Every row gives one point. The window is the flat piece filled in between its corners: a triangle in 3 columns, a solid with four corners in 4, and so on. A path goes straight from each point to the next, and from the last back to the first. After which points does the path pass through the window?

Window:
| -58 | -24 |  -1 | -31 |
|   0 |  -4 |   0 |  -9 |
|  26 |  37 |  38 | -33 |
|  25 |  48 |  44 |   6 |
Path:
(1): |  -1 |  20 |  -7 | -18 |
(2): |  18 | -14 |  45 |  -7 |
(3): |   7 | -37 |  29 |  -7 |
(4): | -30 |  41 |  -4 | -33 |
(5): |  18 |  59 |  27 | -23 |
(6): | 16 | 13 | 60 | -7 |
(7): | 30 | 23 | 39 | -9 |
(8): |  26 |  58 |  24 | -17 |
Through the window after points: 1, 3

Window:
|  11 |  18 |  15 |  -6 | -32 | -56 |  -1 |  -3 |
|  -4 |  -8 |  10 | -52 | -11 |   2 |  -5 | -15 |
| -59 |   6 |  29 |  22 |  20 |  26 |  31 |  56 |
| -24 |  15 |   5 | -50 | -60 |  50 |  13 | -12 |
|   1 |  -1 |  -8 |  31 | -38 | -21 | -36 | -32 |
|  29 |   5 |  22 |  19 |   3 | -22 |  10 | -15 |
|  14 |  19 | -26 |  -8 |  14 | -29 |  -4 | -39 |
|   1 |  -6 |   4 |  23 | -19 | -11 |  13 |  47 |
Path:
(1): |  15 | -14 |  -4 |   1 | -36 | -21 |  35 | -17 |
(2): |  -8 | -26 |  10 | -13 | -34 | -43 |  13 | -37 |
(3): |  12 |  38 |  10 | -27 |  -6 |  -5 | -15 |  22 |
(4): |  -8 |  48 |  14 |  -3 |  13 | -18 | -20 |  33 |
(5): |   1 | -38 |   6 |  -1 | -36 |  -2 |  50 |   0 |
(6): | -13 |  -5 |  16 |  11 | -20 |  -2 |  31 |  14 |
(7): | -19 |  17 |  25 |  11 |  -4 |   7 | -34 |  26 |
(8): |   7 |  23 |   6 |  17 | -33 | -24 | -24 |   2 |
(9): |   1 |  -4 |   5 |  -1 | -22 | -36 |   6 | -13 |
(10): |  -1 | -24 |   1 |  15 | -18 | -42 |  35 | -29 |
(11): |  -5 |  17 |  15 |  17 |  10 | -10 | -16 |  33 |
(12): |   7 |  26 |  -4 | -19 | -17 |  -2 | -38 |   5 |
Through the window after points: 2, 8

Window (11 x 11):
|  44 |  15 |   6 |  12 |  49 |   7 | -42 |  20 | -11 |  29 | -17 |
|  60 |  24 |  11 |   6 |  14 |  19 | -40 |  21 | -56 |  20 | -14 |
|  11 | -18 | -34 |  22 |  12 | -33 | -46 | -29 | -20 | -39 |  22 |
|  15 |  -9 |  -3 | -22 |  -8 |  -2 |  -1 | -19 |  57 | -21 | -26 |
|  23 | -26 |  45 | -41 |  -7 |  10 |   4 |   4 |  23 |   3 |  -8 |
|  -3 |  29 |  -1 |  -1 |  11 |   1 |   4 | -10 |  10 |  57 |  -6 |
|  -3 |  -3 |   9 |  19 |   2 | -21 |   4 |   6 | -36 | -24 | -16 |
| -28 |  13 |  20 |   8 | -11 |  12 |  -4 |  -6 |  21 |   8 |  -6 |
|  10 | -12 | -21 |  26 |  -6 |  12 |  14 |   6 |  17 |  25 |  36 |
| -13 |  32 |  -9 |  -5 |  11 |   4 |  -4 |  24 |  -4 |  23 |   6 |
|   4 | -26 | -10 |   3 |  11 |  39 |  14 |  -4 | -22 |  10 |  22 |
Path:
(1): | -1 | 16 |  2 | -2 | 20 | 15 |  9 | -3 | 23 | -7 |  8 |
(2): | 12 | 14 | 15 | -4 | 16 |  0 | -7 | -3 | -7 |  2 | -4 |
(3): | -18 |  -3 | -24 |  -8 | -19 |   2 | -24 |  11 |  17 |  34 | -15 |
(4): | -34 | -18 |   3 | -22 |  -9 |  23 | -14 |  13 |  -2 |  42 |  -6 |
(5): |  31 |  26 |   0 |  16 |  14 |  -7 |   5 | -22 |  19 |  -3 |  -3 |
(6): |  10 |  18 |   3 |  12 |  22 |   2 |   1 |  -1 | -16 |  21 |  23 |
(7): |  -1 |  -6 | -15 |  -1 |  -8 |   9 | -15 |  20 |  -2 |  13 |  -7 |
(8): |  -9 | -42 | -20 | -31 | -10 |  14 | -12 | -24 | -16 |  28 | -35 |
(9): | 49 | 53 | 31 | 37 | 38 |  9 | -2 | 44 | 15 |  8 | 26 |
(10): |  32 |  41 |   8 |   0 |  19 |   6 | -23 |  15 |  -9 |   9 |   2 |
(11): |  12 | -23 |  -9 |   6 |  -1 |  11 | -19 |   9 | -47 |  22 | -11 |
(12): | -10 | -23 | -19 |  -9 |   2 |   3 | -53 |  -5 |  -2 |   4 |   4 |
(13): |  52 |  25 |  23 |  20 |   6 |  -2 |  34 |   5 | -10 | -19 |  -9 |
(14): |  12 |  18 |   8 |  21 |  15 | -17 |   4 |  -3 | -14 |   7 |  18 |
(15): |   7 | -19 | -18 | -12 |  -4 |  11 | -36 |   1 | -13 |  -5 | -30 |
(16): |  14 | -12 |  -2 |  -5 | -22 |  -8 | -16 |  -8 |   1 |  46 | -22 |
Through the window after points: 4, 10, 14, 16
